Each row is a point. Each copy is the shape, with its points in the same order, turned, moved and blurred by noise. Is it also mirrored, or only turned?

Shape (8 x 2):
[[12, -8],
[22, -54],
[-32, 0],
[-23, -29],
[1, -12],
[35, 44],
[-64, 68],
[35, -26]]
Copy 1 (8 x 2):
[[-5, -16],
[-46, -38],
[-5, 31],
[-33, 16],
[-13, -1],
[50, -23],
[50, 75],
[-13, -41]]
Copy 1 is: only turned
Copy 2 (8 x 2):
[[-6, 20],
[-50, 28],
[2, -25],
[-25, -16],
[-9, 8],
[47, 43],
[70, -56],
[-23, 43]]
Copy 2 is: mirrored
Copy 3 (8 x 2):
[[17, -8],
[38, -53],
[-27, -19],
[-7, -39],
[11, -20],
[21, 45],
[-77, 37],
[45, -19]]
Copy 3 is: only turned

Shape (8 x 4):
[[54, 16, -21, 49],
[-16, -33, 31, -8],
[17, -24, 4, 61],
[21, -32, 24, -4],
[-25, 54, 43, 50],
[6, 12, 46, 53],
[-22, 53, -27, -26],
[-12, 36, -29, -20]]
Copy 1 (8 x 4):
[[-28, -67, -13, 9],
[29, 26, 8, -28],
[27, -56, 14, -19],
[26, 8, -24, -24],
[-43, -24, 52, -70],
[-2, -39, 14, -59],
[-62, 26, 29, 17],
[-46, 19, 23, 19]]
Copy 1 is: mirrored
Copy 2 (8 x 4):
[[26, 34, 62, -28],
[1, -18, -5, 41],
[56, 12, 42, 18],
[-1, 14, 12, 40],
[-5, -64, 81, 15],
[18, -26, 74, 34],
[-44, -46, 13, -49],
[-26, -23, 15, -43]]
Copy 2 is: mirrored
Copy 3 (8 x 4):
[[-56, 14, -6, 10],
[45, -9, -26, -41],
[-33, -10, -42, -38],
[30, 2, -40, -11],
[-14, 40, 20, -86],
[-18, 35, -23, -61],
[14, -10, 76, -20],
[7, -18, 54, -15]]
Copy 3 is: mirrored
